Each row is a point. The points of each table are mixes of a few directions, plus a little noise. Count the directions of each table, and those that both share. Where both have some left over, give the other angles between the two spaces (their principal angles), to ten degrees, smallest first.

First, 5 rows:
[[-0.30  1.71 -2.41]
 [ 0.36 -2.11  2.97]
 [-0.21  1.24 -1.74]
 [-0.16  0.94 -1.33]
 [ 0.31 -1.79  2.51]]
Second:
[[-0.37  1.19 -1.22]
 [ 0.94 -1.34 -0.01]
 [-2.21  2.97  0.38]
 [ 1.65 -2.83  0.87]]
Directions: first 1, second 2, shared 1

First (7 x 6):
[[-0.55 -0.34  0.00 -0.84  0.22 -0.13]
 [-2.29 -1.36  0.00 -3.55  0.90 -0.53]
 [ 3.38  1.99  0.00  5.24 -1.36  0.81]
 [ 0.24  0.15  0.01  0.36 -0.10  0.06]
 [-2.54 -1.51  0.00 -3.92  1.02 -0.61]
 [-0.24 -0.14  0.00 -0.35  0.08 -0.06]
 [ 1.98  1.17 -0.01  3.08 -0.81  0.49]]
Second (9 x 6):
[[-1.33  2.49  2.27  0.92 -0.05  2.38]
 [ 1.40 -0.65 -1.03  0.83 -0.31 -0.89]
 [-1.89  2.39  2.43  0.24  0.14  2.44]
 [-0.86 -3.29 -1.93 -3.86  0.84 -2.50]
 [-0.51 -0.65 -0.25 -1.12  0.27 -0.41]
 [-0.50  0.71  0.70  0.15  0.02  0.72]
 [ 3.21 -2.86 -3.29  0.65 -0.44 -3.17]
 [ 0.48  1.99  1.18  2.28 -0.50  1.52]
 [ 0.01 -0.13 -0.08 -0.10  0.02 -0.11]]
Directions: first 1, second 2, shared 1

First (8 x 8):
[[ 0.56 -1.75  0.44  0.60  1.60  2.40  0.19  2.70]
 [-2.61 -1.13  0.04  1.25 -0.81  0.11 -1.04  0.56]
 [-0.86  0.17 -0.71 -1.21 -0.97  0.76  2.14 -0.36]
 [-0.60  1.34 -0.63  1.05  0.12  1.23  0.66 -0.66]
 [-2.08 -1.77  1.50  1.08 -0.19 -0.50  0.38 -0.76]
 [-0.85  0.29 -1.59 -1.50 -1.32  1.22  1.54  0.76]
 [ 0.16  2.65 -0.79  1.71 -0.30 -2.06 -3.79 -1.34]
 [ 6.29  0.24  1.71 -2.98  1.87 -3.09  0.03 -0.83]]
Second, 8 rows:
[[ 1.51 -0.16 -2.35 -0.67  0.70  1.93 -3.32 -0.67]
 [-0.32 -0.46  1.25  0.44 -1.39 -1.30  3.06  1.21]
 [ 1.05 -0.38 -1.13 -0.31 -0.26  0.84 -1.03  0.10]
 [-2.98  1.28  3.35  0.45 -0.88 -2.21  2.34 -1.12]
 [ 2.68 -1.14 -3.10 -0.50  0.77  2.15 -2.57  0.70]
 [ 0.89  0.33 -1.76 -0.85 -0.26  1.64 -3.35 -1.43]
 [-1.11  0.01  1.88  0.57 -0.83 -1.63  2.98  0.71]
 [-1.76  0.45  1.89  0.93  2.13 -1.42  1.87  0.36]]
Directions: first 5, second 3, shared 0; angles 30, 50, 50

First, 7 rows:
[[-1.45 -1.58  0.38 -1.80  1.28  0.14 -0.63 -0.27  5.79]
 [-0.60  0.00  1.82  1.02 -1.43 -0.86  1.58 -0.50  1.39]
 [ 0.84  0.16  0.88  2.61  0.72 -0.61  0.04 -0.84 -0.78]
 [-1.06  0.00  1.74 -1.22 -1.63 -0.65  1.96  1.34  0.39]
 [-0.30  0.08 -1.11  0.43  0.47  0.23  2.81 -0.24  1.05]
 [ 1.59  0.22 -1.91 -0.90  2.19  0.96 -3.75  1.06 -4.14]
 [ 0.98  1.13 -1.79 -0.14 -1.60  0.80 -2.01 -0.55 -3.71]]
Second (9 x 9):
[[-1.34  0.71  1.19  0.75  0.77  0.65  0.25  0.27 -0.51]
 [ 0.69  0.16  0.07  0.19 -0.73  0.42 -0.25  0.29  0.65]
 [-2.90  1.17 -0.86 -1.67  2.92 -2.98  0.20  0.45 -1.93]
 [ 2.10 -0.21  1.32 -1.24  0.63  0.18 -0.80 -1.99 -1.38]
 [ 1.84  1.30  0.98 -1.49  0.34 -0.50 -1.31 -0.41 -0.49]
 [ 0.27  0.26  1.40  0.28  0.37  0.91 -0.16 -0.61 -0.60]
 [-0.73 -5.09 -6.71  1.74 -3.90 -0.90  2.56  1.24  3.79]
 [ 1.73  1.61  0.86 -0.81 -0.46 -0.03 -1.27  0.51  0.50]
 [-1.64  0.07  1.78  2.25  0.06  2.25  0.80  0.24 -0.02]]
Directions: first 5, second 4, shared 0; angles 50, 60, 60, 70
